Each row of a before or after table is a point. The points were changed in one or more steps. Then noise was added and the rows were shuffled. The steps act on columns, c1 being the first. Write out the steps. A step turns or swaps two columns, mirrors them in a line or flattens them onto one, adds a multiple of one to another, or multiplies or shifts one. Angles are multiples of 10 degrees, from the lower column toward the higher: turns from -170 to 170, lines from 10 to 170 but not 90. Use the fewest steps. Two steps may share a column if one is a turn and the other turns, adds or multiplies; they go together, in the order done. Otherwise the lowest column goes first.
(in the rows, 128 means zero)

Before, 12 rows:
[[ 84 132]
 [102 123]
 [111 132]
 [142 126]
 [140 122]
 [135 120]
 [128 117]
 [147 108]
 [144 122]
 [ 96 129]
 [139 126]
 [140  80]]
After (12 x 2):
[[165 108]
 [170 115]
 [158 101]
 [141 139]
 [176 112]
 [115 137]
 [170   9]
 [178  78]
 [127 130]
 [173 121]
 [133 115]
 [169 124]]
Steps: shift c1 by 30; multiply c2 by 2.5

Before:
[[178 134 142 115]
 [ 93 101 144 161]
 [105  72 123 112]
 [ 85 147 102  91]
 [127 152  90 141]
 [173  89  76 122]
 [124  69 164 149]
 [102 135 143 149]]
After (8 x 4):
[[118 248  80  97]
 [170 212 149 163]
 [148  85 134 152]
 [119  93  95 121]
 [172 124 125 158]
 [ 90 187 147 125]
 [183 185 130 118]
 [148  42 127  83]]
Steps: turn c1 and c2 by 140 degrees; multiply c2 by 2; turn c3 and c4 by 30 degrees

Before:
[[112 123 145 115  44  26 132 150]
 [ 87 125 157  85 101  11 110 149]
 [143 143 110 109 171 193 110 101]
 [152 140 109 115 175 179 105 167]
 [136  65 141 109 116  50 178 158]
 [146 165  90 162 163 199 148 132]
 [212 133 133 124 126 221 108 147]
 [ 90  87 150  64  73  90 143 136]
 [101 146 201 129 153 130 116 160]
 [183 201 122  91 172 214 168 145]
 [106 142 181 141 125 130 127 106]
 [101 135 163 125 115 168 141 147]
 [143 150 182 121 158 131 126  90]]
After:
[[171  94 127 119 126  99 142 143]
 [163 187 144  54  86 123 146 137]
 [178 116 114 139 134 136 132 105]
 [166 205 139  82 104 226 110 149]
 [108  15  99 119 122  88 166 144]
 [202 112 104 140 136 141 124 159]
 [105  83 117 139 135 111 100 167]
 [170 105  88 136 132 144 125  86]
 [108  75 127 131 136  97 110 102]
 [ 89  53 136 170 149  86 146 133]
 [143 198 124  79 101 202 134 147]
 [137 230 116 107 118 123 176 155]
 [104  72  72 127 127  70 107 150]]
Steps: multiply c1 by 0.7; turn c1 and c3 by -120 degrees; turn c2 and c6 by 140 degrees; add -0.5 times c7 to c6; flatten c4 and c5 onto the line at 30 degrees

Before (10 x 9):
[[129 146  73 182 103  95 123 127 207]
 [117 216 122 133 181 148 139  80 159]
 [101 168 118 131  98 107 138 122 107]
 [132 140 136 139 173 183 170 105  39]
 [176 204 139 122  52 111 154 106 145]
 [139 115 169 121 176 119 167 175 169]
 [149  96 175 108 106 145 143  80 187]
 [148 122 128 114 133 122 106 162 144]
 [ 96  77 141 131  94 193 151 141 172]
 [114 150 197 153  70 156 133 137 131]]
After (10 x 9):
[[184 152 140 120 148 174 168 140 180]
 [ 66  52 122 162 133 141 148  78 142]
 [115 145 125  96 114 123 112 162 152]
 [148  82 117 132 113 120 122 119  97]
 [142 160 182 130 116 132 184  82 239]
 [176 106 196 148  95 142 172 133 229]
 [ 88 122 132 149 155 164 147 106  43]
 [138  83 140 132   9 118 163 105 150]
 [144 111  73 181 101 109 125 125 129]
 [ 90 146 170 102 155 123 202 172 212]]
Steps: turn c1 and c2 by 150 degrees; turn c1 and c5 by 50 degrees; add 1.5 times c3 to c9; turn c7 and c9 by -20 degrees; add -0.5 times c8 to c4; multiply c6 by 0.7

Before (14 x 12):
[[179 122  88  89 143  99 113 146 138 159 178 138]
 [160 132 140 104 124 118 124 184 123 105 171 134]
 [129 137 133 124 141 139 109 154 140  95 182 164]
 [161 153 137 140 142  86 138 132 126 160 141 120]
 [147  85 148 132 114 149 100 165 152  86 164 149]
 [114 105 139 116 101 152 112 153 145  93 183 122]
 [133 125 166 118 162 118 141 113 116  98 118 108]
 [ 95 124 126 108 131 132 184 110 136  91 113 125]
 [137 152 144 127 138 150 137 116  99 102 124 109]
 [180 155  95 134 142  78 127 131 122 125 139 119]
 [128 156 172 114 133 121 146  93 129  73 128 102]
 [180 129 133 148 166 107 153 134 127 121 167 100]
 [170 119 119 135 140  79 116 144  97 132 184 135]
 [144 115 121  83  97 140 179 101 139 119 143 158]]
After (14 x 12):
[[141 120 166 117 163 124 143 137 117  99 118  77]
 [162 135 172 115 137  57 151 137 130  75 126  65]
 [ 63 119 141 104 125 107 123 137 144 104 142 142]
 [149 132 121  79  98 171 195 156 143 118 141 203]
 [101  82 119 135 142  83 113 162 133 131 138 146]
 [ 83 124 147 130 112 249  90 132 157  86 154 179]
 [105 140 132 126 140 122 103 120 161  95 154 220]
 [109 101  95 133 144   5 127 174 128 123 129 107]
 [114 105 137 142 141  20 142 158 133 162 135 108]
 [103 109 134 148 166 101 160 177 145 120 141  58]
 [138 159 143 125 137 105 138 139 108 102 112  82]
 [ 96  98  92  91 143 107 110 168 162 159 150 151]
 [156 129 125 107 133 145 198 101 126  93 125 124]
 [112 140 138 115 101 205 104 106 162  91 157 114]]
Steps: turn c1 and c8 by 110 degrees; turn c2 and c6 by -60 degrees; multiply c6 by 2.5; multiply c7 by 1.3; flatten c9 and c11 onto the line at 40 degrees; multiply c12 by 2.5

Before:
[[120 148 139 138 149 118 121 149 144 173  99 140 159 101 136 127  76 122]
 [182 138 147 141  96 135   7 124 145 151 112 141 110 123 146 129 135 158]
 [163 152 153 139  93 110 105 163 137 134 117 150 151 109 128 123  62 133]
 [141 127 150 100 164 134 123 121 188 124 100 144 159 157 141 139 111 112]
 [128 152 153 123 172 133 105 159 146 124  98 151 155 100 104 142 120 128]
 [148 135 134 131 113 138 100 139 131 142 134 143 155 159  98 133  95 155]
 [131 150 137 128 170 124  96 130 169 134 126 129  79 119 135 128 141 134]
 [142 123 149  21 162 124 120 132 172 129 128 142 149 124 124 121 137 149]
 [119 106 157 122 137 138 118 122 172 119 126 156 142 130 149 110  82 149]
 [128  98 142 126 156 118 121 135 141 123  88 160 136 108  92 132 141 108]
 [124 148 147 106 157 130 116 146 135 126  69 126 117 160  81 133 138 149]
 [151 108 134 140 165 139  87 134 140 129 125 116 144 113 122  70 144 141]
 [128 152 149 134 166 116 110 173 220 151 120 145 157 128  94  90 133 150]]
After (13 x 18):
[[149 125 137 136 159 129 122 146 140 126  69 107 130 160  79 133 138 148]
 [135 149 118 141 113 137 116 116 110 144 134 138 158 162  96 135  92 152]
 [105 116 149 155 138 136 120 113 141 119 127 139 136 126 149 108  82 150]
 [121 142 143 193 162 123 119 116 178 131 131  43 145 125 123 124 136 148]
 [109 151 109 111 167 138 112 119 151 130 124 134 146 114 127  69 146 141]
 [150 131 140 149 175 132 114 133 140 125  97 136 171 102 104 141 122 127]
 [152 163 139 139  91 109 114 145  90 133 119 150 164 110 126 124  63 133]
 [128 143 145 157 166 136 123 100 175 122 101 110 148 157 138 141 111 114]
 [150 118 136 136 152 118 126 127 108 173 102 144 163 100 137 125  75 120]
 [ 97 127 136 159 158 117 122 133 153 123  88 140 138 112  90 130 138 106]
 [151 130 121 131 167 121 115 163 177 136 126 128  92 118 136 124 141 134]
 [156 130 140 140 166 116 119 147 223 153 120 142 175 126  96  90 133 150]
 [141 180  83 131  93 135  84 135 148 148 115 147 112 124 144 130 135 157]]
Steps: swap c1 and c2; turn c3 and c7 by -30 degrees; multiply c7 by 0.4; mirror c4 and c12 in the line at 60 degrees; add 0.3 times c6 to c13; turn c8 and c13 by 40 degrees; add 0.7 times c17 to c9

Before:
[[145 120  90 115 173 134  74 198  82 111 157  65  74 144 115 194 153 134
  138  99 149 186  85  65]
 [146 193 190 124 152 159  98 155 105 136 141 159 134  73 172 159 166 109
  177 145 156 162  72 133]
 [134 111 143 106 116 196  94 139 123 181 105 133 149  89  92 139  60 151
  103 131 163 159 102 115]
 [171 128 141 143 141 139 148 149 114  69 148  74 158 106 164 122 110 161
  163 101  85 163  97 154]
 [158 144 134 163  97 114  92 145 121 186 101 143 107 140 142 120 136 170
  115  90 132 129 148 159]
 [175 132 120  95 173 161 102 181 201  75 193 118 143 133 139 159  91 147
  164 153 111 173 118 140]
 [123  63 165 125 120 143 152 168  99 194 133 212 128 110 131 174 116 204
  155  62 142 165  93 168]
 [191 156 108  92 158 111 101 201  87  91 145 134  86 118 112 186 124  99
  136  83 146 168 180 138]
 [170 136 168 130 156 142 119 126 154  84 122 149 105 102 101 137 116 116
  118  62 140 158  52  88]
 [133 114 103 153 109 112  80 201 118  80 122 110 111 140 120 113 133 158
  122 116 114  49 123 123]
 [198 128 148 131 104 213 135 141  89 114  73 152 112  84  81 176  76 214
  155  99 115 138 109 186]
 [165 123 137  66 174 219 102  96 112 121 119 143 115 123 140 175 127 135
  161 102 166 116 120  75]
 [215 131  79 120 125 160 136 118 121 129 151 149 114 156  38 101 116  93
  188 125 131 140 123 113]]
After:
[[126 137 119  92 174 162 106 185 107  79 198  84 146 132 200  89  93 143
  164  87 136 172 120 136]
 [142 159 109  83 165 108  98 200 200  87 146 110  89 118 167 127 125 102
  139  20 113 175 171 134]
 [ 75  58 166 125 119 139 149 163 187 195 135 184 130 109 193 125 115 206
  155  10 112 163  95 175]
 [ 91 123  88 117 172 132  75 203 207 116 158  37  77 150 180 130 152 139
  138  11 103 176  80  65]
 [104 188 193 117 148 153  97 156 168 135 138 127 132  75 232 127 169 108
  179  96  99 169  76 132]
 [ 82 113  98 149 103 114  80 203 124  82 128  82 111 141 182 137 137 156
  131 236 140  42 123 117]
 [112 148 133 166 101 116  96 145 129 190 101 114 105 138 204 136 139 170
  117  87 122 126 148 156]
 [148 124 142 135 105 207 141 148 184 111  76 119 112  86 148 128  76 206
  147  82 138 134  93 188]
 [117 121 136  70 171 215  97  91 167 124 115 116 113 123 203 117 133 138
  167 128  88 124 116  79]
 [166 130  77 118 124 159 134 116 111 124 146 123 110 158  98 135 115  96
  184 104 123 135 122 118]
 [125 130 140 134 142 141 146 143 135  65 152  41 163 103 222 135 112 154
  164  47 163 157  97 162]
 [122 139 169 129 159 138 116 124 119  80 123 114 102 107 162 119 111 117
  112  19 116 159  61  85]
 [ 85 112 145 107 113 203  93 136 135 180 106 103 152  87 157 120  54 155
  107  84  92 152 100 116]]
Steps: shift c1 by -50; turn c9 and c16 by -130 degrees; multiply c16 by 0.4; shift c12 by -30; shift c15 by 60; add -1.5 times c22 to c20; multiply c21 by -1

Before (8 x 48):
[[ 60 106 157 112 176 129  75 172 143  96 140 134  33 193 123 123  87 149
  145 144 122  85 110 161  96 118 138 186 137 116 151  63 185  88  91  71
   58  75 188 166 102  84 117 105 100 210  84  94]
 [177  48  78 117 158 110 159 164 146 164  88 134 142 162 160 198 140 143
  101  77  97 136 101 139 165 162 148 118 115 149 147 163 106 175 116 120
  165  65 132 200 143 167 166 118 125 172 124 189]
 [132  78  99 141 166  96 194 151 127 167  90 129 185 136 120 150 162 104
   82  94  53 132 136 128 193 134 174  84 150 188 167 195  74 174  95 147
  184  79 116 153 156 178 183 104  79 194 140 177]
 [124 135 132  82 103 154 122 114  86 109 124 119 139  73 139  86 102 104
  125 159  97 173 180 197 142 101 138 132 142 168 116 157  66 105 157 137
  113 141 135 158 112 126 201 100 200 101 129 129]
 [150  67 137 129 155 109 160 125 126 150  91 126 109 134 135 176 166 130
   71  81  70 121  92 156 133 204 170 117 155 190 175 163 151 147  77 116
  114  85  50 124 146 180 147 103  70 173 169 142]
 [ 96 130 121  66  82 136 122 130 130  94 115 100 145  92 138  63 145  85
   60 117  93 193 176 165 142  90 181 129 133 153 134 149  94 138 166 138
  101 146 158 142 117 164 208 124 181 101 138 129]
 [ 99  99 136 132 193 163  80 178 180 131 138 138  98 162 128 124  93 166
  147 157 116  59 100 134  68 105 130 199 160 111 180  92 186 150 119  67
   50  48 189 190 107 117 101  56 118 188 112  88]
 [ 80 110 116  83 109 149 151 151 119  87 155 100 135  79  66  53 127 131
  101 154 169 176 171 171 101  83 111 131 127 115  79 150 120  46 143 168
  120 166 200 160  97 115 190 122 179 116 120 132]]
After (8 x 48):
[[151  68 139 128 154 108 160 126 128 149  89 126 110 117 137 177  92 130
   73  81  68 104  92 155 133 205 170 119 156 194 176 163 151 149  79 115
  112  85  51 126 146 180 146 103  70 172  51 135]
 [ 98 100 137 131 193 162  82 178 180 131 137 137  97 174 128 122 126 167
  147 157 118 204 101 135  69 104 130 196 160  89 180  92 186 176 120  67
   51  48 188 190 106 117 102  56 120 189 135 155]
 [127 136 135  83 103 154 122 113  85 110 123 119 140 118 137  86  81 105
  124 158  98  86 179 197 141 101 139 131 142 126 117 157  66  90 157 138
  114 140 132 156 112 127 202 101 201 101 143  74]
 [178  47  79 118 157 109 158 163 144 165  87 135 141  75 161 198 117 146
  101  77  98 126 100 139 166 162 147 119 116 151 147 162 104 186 115 119
  165  66 132 200 143 169 164 119 127 173 139 170]
 [ 59 108 156 114 177 132  74 171 141  95 141 135  32 172 124 122 120 151
  146 145 122 198 110 161  96 117 138 187 137  85 149  64 185 101  92  71
   57  75 188 164 102  83 117 105 101 208 199 187]
 [ 98 131 121  65  85 138 122 128 127  94 115 101 145 119 140  64 113  85
   61 116  95  59 176 166 142  90 180 130 134 155 131 150  94 108 164 137
  101 148 158 143 119 163 207 125 181 102 131  94]
 [ 81 108 116  83 108 150 151 150 120  85 153 100 134 115  65  52 137 130
  102 153 169  88 172 169 101  85 113 129 127 121  77 150 119  49 141 167
  121 163 202 161  97 117 190 120 180 115 160  80]
 [132  77  99 141 166  96 194 150 129 168  90 128 185  82 120 152  93 104
   83  93  53 117 136 125 193 133 174  84 150 187 168 195  76 158  95 146
  184  80 114 152 155 180 182 103  80 195 107 144]]
Steps: turn c14 and c48 by 80 degrees; turn c17 and c30 by 60 degrees; add 0.7 times c18 to c34; multiply c47 by 2; turn c22 and c47 by 160 degrees

Before:
[[143 115 153 136 182  94  76 147 184 163 140 146 152  82  72  59  92  66
  109 109  69  81 144 192 118  65 167 172 185 182 181 156 163 138 144 110
  116 103 172 122 130 175 164 127 156 122  96  85  75  93 119  85 164 195
  171  87  83 170  86 109  62 175  96 176]
 [209 116  62 122 171 149 111 164  85 116 104 108 110 112 116 143 105 148
   90 104 128  97 188 153 143 126  72  72  96  48 104 157 100  93  65  92
  173 153  94 124 142 188 136 142 110 147 102  82 122 137 109 108 159 110
  142 169 119 124 188  73 136  85 162 111]
 [198 187  91  72  64 109 109 185 154 138 109  61 156 177 168 153  94 143
  201 123 143 146  97  97 168 104 110 175 104  98  70  87 124  91 177 125
  123 104  88  79 221  90 121 138 140  63 190 139 103  97 140 144  95 147
   88 135 113 122 166 133 137 127 161 131]
 [ 79 158 148 127 113  76  55 133 147 170 104 134 206 144 113  84 117  94
  151 101 134 145 117 127 146  62 138 175 131 146 137  69 170 164 117  93
   84 104 162  76 232 121 113 150 173 109 118  78  90  90 141  80 128 159
  107 106  81 124  76 126  82 190  54 178]
 [170 201 127  96 101 109 116 177 120 159  93  73 167 179 200  83  93 168
  169  95 176 125  87 116 165 106 159  97  97 123 123 112 150 110 155 106
  104 109 119  92 200  55 115 147 217 118 190 186 126 141 192 165  69 120
   99 119 111 143 132 174 101 117 117 131]
 [113 178 114  88  48  89  49 115 155 150  89 101 179 134 137 118 107 143
  163 147 134 150 148  76 154  81 139 143 125 159 105  76 127 150 211 105
   44  91 124  67 194  83 188 125 227  81 139 211 126  96 198 104  54 151
   87  92 111 117 108 163 101 177  91 140]
 [114 104  78 135 134 169 152 140  98  95 171 133 112 111 135 164  94 119
   91 128  99 104 191 156 135 117  87  79 134 118 112 116 110  59 154 122
  167 147  98 216 146 170 139 152  89 145 128  80 100 163 137 116 158  83
  128 160 167 111 188  77 100 109 130 166]
 [154  81  53 200 147 152 144 105 106  78 182 159  94  67 126 191  88 119
  100 108  97 130 150 140  94 170  92 160 115  90 189 137  74  98 125 160
  146 126 139 202 103 170 146  99 103 162  96 100  54 139 136  85 151  94
  150 185 138  80 162  71 141  98 101 199]
 [122  97 175 153 134  63  78 103 194 159 142 142 139  98 124  52 163 102
  103  76  75  88 140 182  88  77 154 113 165 160 168 120 163 170 118 164
  164  72 159 125 139 179 213 172 124 124 108  84  65  61 110  56 151 159
  185  65  81 168  95 143  91 179  55 210]
 [110 112  55 152 104 134 144 149 103  72 170 160  80  79  89 189 104 143
  101 122 113  93 177 163 130 184 117  75 156  98 122 133  69  73 103 158
  144 139 111 154 112 164 115 111  83 152 103  64  88 168  94 134 125 132
  164 162 117 130 143  74 164 104 135 172]
 [182 158  72  85  89 143 135 174 105 134 166  77 130 156 150 146  95 183
  155 141 116 149  87 134 155  76 101  94  75 154  92 155 135 170 148  61
  103 111  79  74 163 104 141 139 177  93 147 116 146 145 145 140  72 129
   81 123 153 128 141 151 176 136 121 129]]
After (11 x 64):
[[ 96 155  71  86  88 141 135 176 148 134 168  81 128 158 149 148  95 178
  157 143 115 147  85 137 125  74 101 186 145 153  87 157 133 166 150 149
  102 112  79  72 161 103 141 140 176  94 144 116 149 146 143 141  71 128
   82 122 153 191 140 155 179 137 128  87]
 [200 157 151 125 112  76  58 130 142 169 101 136 206 142 113  85 115  92
  148 104 132 145 115 126 124  62 135  91 154 151 139  71 171 163 117 139
   82 105 165  78 233 119 112 150 174 112 118  75  88  89 139  82 143 161
  109 116  82 163  77 127  85 192  53 131]
 [ 81 183  91  71  65 110 106 188 167 138 109  59 155 177 173 154  96 144
  201 125 145 144  95  96 107 104 112 107 176 101  70  85 122  92 178 123
  123 105  88  77 222  91 120 139 137  63 190 136  99  95 139 145 120 148
   89 132 109 135 167 131 134 126 160  73]
 [ 63 116  60 121 171 148 110 162  74 116 107 106 109 110 117 142 106 152
   91 105 124  98 189 153 220 123  73 190 115  48 106 157 101  92  65 139
  173 153  94 124 144 189 132 141 109 150 101  83 119 135 106 108 124 109
  143 145 120 166 185  75 139  88 159  80]
 [149 179 119  89  48  91  47 117 198 148  89 100 177 136 136 116 104 142
  165 151 133 150 147  75  50  84 138 118 138 156 110  78 127 151 209 126
   43  91 124  69 194  83 185 127 227  83 137 214 125  97 199 103  89 152
   90 116 111 154 109 166 105 177  87 128]
 [105 203 127  96 102 106 115 175 163 159  92  69 167 178 202  84  95 168
  170  97 177 121  88 115 119 107 160 175 131 123 122 113 151 108 153 144
  108 110 117  91 198  56 112 146 215 119 194 188 124 143 188 170  76 118
   99 125 110 145 135 178 102 118 120  96]
 [173 109  53 146  99 135 142 147 113  72 170 158  83  83  90 187 104 143
  101 121 108  92 175 167 157 186 120 153  72  95 124 133  72  72 101 120
  146 138 113 149 106 165 116 110  86 151 102  66  91 172  94 134 108 132
  165 145 115  99 142  74 165 103 135 113]
 [196  98 176 155 134  62  79 105 163 156 141 144 140  99 125  52 161 101
  103  73  76  88 142 183  33  71 152 118  89 163 168 119 166 172 119 141
  162  68 156 125 138 180 213 172 127 123 109  84  64  64 108  56 189 159
  187  99  80  86  95 147  94 176  56  79]
 [155 118 153 141 179  94  75 143 147 165 138 149 152  81  69  59  91  67
  106 109  68  82 145 194  86  68 165  55 114 180 180 150 163 139 146 160
  117 103 169 120 130 176 162 125 158 122  96  82  80  98 116  85 195 199
  169 108  84 133  85 107  59 174  96  88]
 [166 104  77 135 134 171 153 138  86  96 172 129 111 111 135 164  93 118
   96 126  99 102 193 158 199 113  86 162  95 120 109 115 110  58 152 117
  168 147  97 212 145 169 139 152  89 146 126  79  99 161 138 117 128  83
  128 141 172 135 189  79 100 109 133 115]
 [168  85  53 204 146 150 149 105  95  75 181 159  92  66 124 192  85 120
   98 112  96 132 150 138 144 169  89 111 157  87 190 137  74  99 129  86
  146 127 138 201 103 171 148 100  99 161  94  98  52 139 134  87 133  92
  151 149 139 107 161  75 141  97 102  61]]
Steps: turn c1 and c64 by -130 degrees; turn c9 and c53 by 40 degrees; add -1.5 times c9 to c25; turn c28 and c29 by 140 degrees; multiply c58 by 0.7; turn c36 and c58 by -110 degrees; multiply c56 by 0.4
